Each row of a before or after table is a point. One or more steps were done to the points. Then noise was added and the rows were shuffled. The steps act on columns, c1 being the first. What was done? A step turns or swaps two columns, mirrors them in a line or flattens them onto one, adds a multiple of one to another, or multiplies or shifts one. Angles are multiples of 10 degrees, from the lower column toward the higher: turns from -170 to 170, lines from 10 to 170 but not 90. Use the fewest steps. Two steps may share a column if one is a turn and the other turns, adds or multiplies; they go together, in the order done. Otherwise the lowest column goes first.
In the rows, zero is written as 128.

Before (11 x 3):
[[110 182 150]
 [132 143 126]
 [ 69 160  93]
 [111 168 119]
 [117 104 110]
 [191 161 147]
 [200 102 141]
 [108 158 143]
 [196 125 131]
 [205 137 161]
 [ 87 127 147]]
After:
[[ 89 127 174]
 [118 105 118]
 [ 68 159 136]
 [196 126  83]
 [130 146 123]
 [108 158 157]
 [200 102  92]
 [110 183 164]
 [189 161 103]
 [206 138 107]
 [111 168 130]]
Steps: add -0.7 times c1 to c3

Before:
[[159 105  44  42]
 [182 138 184  94]
 [ 68 138 129 113]
 [141 160 154 101]
 [157  98 149 150]
 [157 140 140 110]
 [113 115 183 161]
 [129  87 130  88]
 [123  91  98 170]]
After:
[[ 80  41 206 106]
 [102 109 110 138]
 [124  92 127  87]
 [151 162  79 114]
 [103 149 100 100]
 [188 116 138 138]
 [ 84  94  65 140]
 [119 102 102 161]
 [128 171 160  91]]
Steps: turn c1 and c3 by -170 degrees; swap c2 and c4

Before:
[[129 114 105 160  67 142]
 [131  78  81 123 129 134]
 [131 130 108 165 123 131]
 [113  94 159  50 138  41]
 [114 137  99 163 106 158]
 [243  90  79 126 143 120]
 [113 118 187 152 128 141]
 [112 158 153  87 137 159]
 [166 119  87  82  83 160]]
After:
[[155 156 120  89 126 159]
 [121 137 159 163  98 158]
 [113 114 145 160  62 143]
 [113 130 142 164 120 131]
 [ 96  79 162 124 129 134]
 [160  94 114  50 163  40]
 [178 118  93 153 124 140]
 [ 72 120 135  82  73 159]
 [  8  90  92 125 145 122]]
Steps: turn c1 and c3 by -140 degrees; add -0.3 times c6 to c5

Before (9 x 8):
[[113 115 134 161 120 128 121 117]
 [125 135 136 152 110 146 145 154]
 [  7 116 151 121 132 151 108 163]
 [138 110 168 132  75 139 106 116]
 [125 120 165 159 146 129 100 158]
 [107 120 143  50 140 125 123 125]
 [129 143 153 155 131 156 128 113]
 [114 147 131  98  88 131 101 112]
 [119 117 108 164 146 183 102 116]]
After (9 x 8):
[[117 112 119 162 167 131 100 123]
 [ 99 131 151  98 146 183 154 104]
 [119 142 128  99 137 127 123 107]
 [163 147  95  89 148 129 154 146]
 [ 29 146 111 122 145 150 138 163]
 [122 141 117 203 128 125 140 152]
 [179 158  97 128 167 139  85 115]
 [154 122  99 108 126 156 131 105]
 [132 125 118  98 118 146 106 144]]
Steps: add 1 times c3 to c1; turn c2 and c3 by -160 degrees; mirror c4 and c8 in the line at 100 degrees; turn c5 and c7 by 110 degrees

Before:
[[136 163  88 134 119 171 174 181  82]
 [ 63 109 152 139 112 103 126 143 149]
 [117  84  74 157 164 137 100 179 112]
 [120  80 168 145  69 107 133 148 123]
 [131  69 176 179 115  89 169 136 154]
 [125 123  71 199 171 106 113 134 104]
 [ 71 112  83 108 162 102 127  91 146]
 [141 139 145  91  90 206 205 141 109]
 [ 88  87 115 150  80 162 111 163 104]
 [152 129 162 179 147 161 203  90 100]
 [171 148 121 197 116 149  99 160 157]
 [108  72 119 163 114  94 145 108 157]
 [172 114 114  91  77 125 133  82 102]
 [159 166 160  83 133 163 102  91  91]]
After, 14 rows:
[[164 165 159 118 131 163  80  71  93]
 [108  73 119 142 112  96 167  92 162]
 [141 139 143  45  91 207 150 150 105]
 [133  68 177 130 115  88 192 136 153]
 [ 74 110  81 116 158  98 108  70 148]
 [168 147 119 194 117 152 163 180 155]
 [119  83  74 166 167 137 132 209 115]
 [ 85  87 115 157  81 163 135 183 103]
 [171 114 114  95  77 128 104  53 102]
 [135 161  86  98 117 169 167 211  80]
 [126 126  70 181 167 110 172 137 103]
 [153 133 164 103 145 163 213  67 103]
 [119  80 168 137  71 104 146 161 124]
 [ 65 110 156 136 112  99 139 153 147]]
Steps: turn c4 and c7 by 50 degrees; multiply c8 by 1.6

Before, 11 rows:
[[165 112 136 116  97 150 116 104 157 133  61]
 [186 120 108 148 143 134 173 183 145 130 111]
 [126 106 161 105  68 165 121 156 120 122 121]
 [112 172  99 130 146 179 146 149  97 135 128]
 [100 141  95 154 110 149 157 100 189 132 120]
 [ 86  91 103 142 152 101 196 139 128 112 107]
 [156 130 123 115 130 196 149 150 179 124  70]
 [131  95 105 106 133 155 154 134 119 106 127]
 [113 135  75  77 126  82 104 205 121 144 100]
 [158 131 128 105 112 115 114 141  99  61  82]
 [132 123  65 190 151 140 151 179 143 132 113]]
After (11 x 11):
[[117 108 151 112 164 179 146 171  97 135 129]
 [139 123 159 136 138 155 154  95 119 105 126]
 [163 106 138 137 132 195 148 130 180  66  70]
 [106  51 200 146 123  82 104 135 121 116 101]
 [199  72 134 101 158 133 172 120 146 113 112]
 [124  99 111 166   7 166 120 107 119 117 121]
 [161 151 127 142  67 150 115 111 158  66  62]
 [108 156 144  89  92 149 157 141 189 124 121]
 [154 115 139 148  96 116 113 131  99  15  82]
 [107 118 143 104 175 102 196  91 129  91 108]
 [139  76 152  43 174 141 150 123 143 117 114]]
Steps: add 0.3 times c7 to c1; turn c2 and c8 by 90 degrees; turn c3 and c4 by 150 degrees; multiply c5 by 2; add 1 times c11 to c10
